Rows are points. Each copy is the shape, with its points in the same order, turned, moved and blurred by noise. Is it also mirrored, or only turned?
(in the rows, 128 means zero)

Shape (5 x 2):
[[107 105]
 [173 112]
 [134 159]
 [143 106]
 [ 80 164]]
Copy 1 (5 x 2):
[[139 105]
 [159 168]
 [100 151]
 [151 137]
 [ 73 104]]
Copy 1 is: only turned
Copy 2 (5 x 2):
[[112 131]
 [167 119]
 [142 173]
 [138 121]
 [ 96 190]]
Copy 2 is: only turned
Copy 3 (5 x 2):
[[ 96 113]
 [159 106]
 [136 161]
 [132 106]
 [ 82 180]]
Copy 3 is: only turned

Shape (5 x 2):
[[171 158]
 [115  92]
 [157 151]
 [108  85]
 [111 136]]
Copy 1 (5 x 2):
[[ 76 152]
 [137  98]
 [ 91 153]
 [145  90]
 [142 137]]
Copy 1 is: mirrored
Copy 2 (5 x 2):
[[152 158]
 [ 83 104]
 [139 155]
 [ 80  95]
 [ 86 149]]
Copy 2 is: only turned

Shape (6 x 3):
[[129 124 178]
 [112 142 150]
 [128 126 107]
 [105 191  65]
 [ 92 109 143]
 [105 136 173]]
Copy 1 (6 x 3):
[[129 105 183]
 [148 113 150]
 [127  90 109]
 [182 118  63]
 [109 136 138]
 [138 132 166]]
Copy 1 is: only turned
Copy 2 (6 x 3):
[[ 87 148 148]
 [113 153 121]
 [151 121 136]
 [204 162  89]
 [103 117 109]
 [ 88 155 120]]
Copy 2 is: only turned
Copy 3 (6 x 3):
[[110  85 131]
 [116 118 115]
 [128 159 134]
 [159 198  79]
 [ 84 126 128]
 [103  95 111]]
Copy 3 is: mirrored

Shape (8 x 4):
[[148 107 107 135]
 [ 89 119 140 122]
 [151  66  99 153]
 [118 136 106 161]
 [ 80 124 137 140]
 [ 56 161 130  80]
 [142  87 184 137]
 [ 97 138 122 121]]
Copy 1 (8 x 4):
[[164 143 110 116]
 [134 100 119 163]
 [195 126 108  96]
 [169 149 130 158]
 [143 102 133 174]
 [ 93 111  94 210]
 [132  88 155  96]
 [132 126 115 168]]
Copy 1 is: only turned
Copy 2 (8 x 4):
[[170 137  98 124]
 [123 115 154 109]
 [211 115  95 119]
 [133 110 109 162]
 [116  93 153 131]
 [ 56 115 137  82]
 [173 156 180 122]
 [104 119 127 127]]
Copy 2 is: only turned
Copy 3 (8 x 4):
[[134 121  93 137]
 [119 113 159 140]
 [112 128  67 159]
 [118 133 117 104]
 [112 116 166 123]
 [142  69 194 104]
 [152 156 137 187]
 [125 104 143 114]]
Copy 3 is: only turned
Copy 4 (8 x 4):
[[101 122 111 113]
 [132 134 142 170]
 [ 71  89 122 112]
 [ 90 158 106 143]
 [115 146 141 176]
 [185 148 124 199]
 [112 125 195 109]
 [132 144 124 162]]
Copy 4 is: mirrored

Shape (8 x 4):
[[156 109  61 152]
 [128  96 100 151]
 [161 192 155 145]
 [152 105  78 144]
 [163 122 126 127]
 [163 130 151 156]
 [ 97 123 153 121]
 [117 128 151 155]]
Copy 1 (8 x 4):
[[120 201 107 163]
 [114 153  92 139]
 [106 152 213 106]
 [120 184 106 155]
 [142 156 147 117]
 [118 153 157  84]
 [124  95 135 132]
 [ 99 113 137 114]]
Copy 1 is: mirrored
Copy 2 (8 x 4):
[[160 103 117 206]
 [140 100 102 162]
 [209 137 166 108]
 [153 109 121 187]
 [145 122 151 149]
 [162  99 161 121]
 [141 138 102  99]
 [164 110 113 106]]
Copy 2 is: mirrored
Copy 3 (8 x 4):
[[115 211 136 113]
 [139 188 109 130]
 [130 109 185 101]
 [122 197 127 127]
 [132 156 153 145]
 [160 142 160 128]
 [132 107 100 143]
 [155 122 120 123]]
Copy 3 is: mirrored
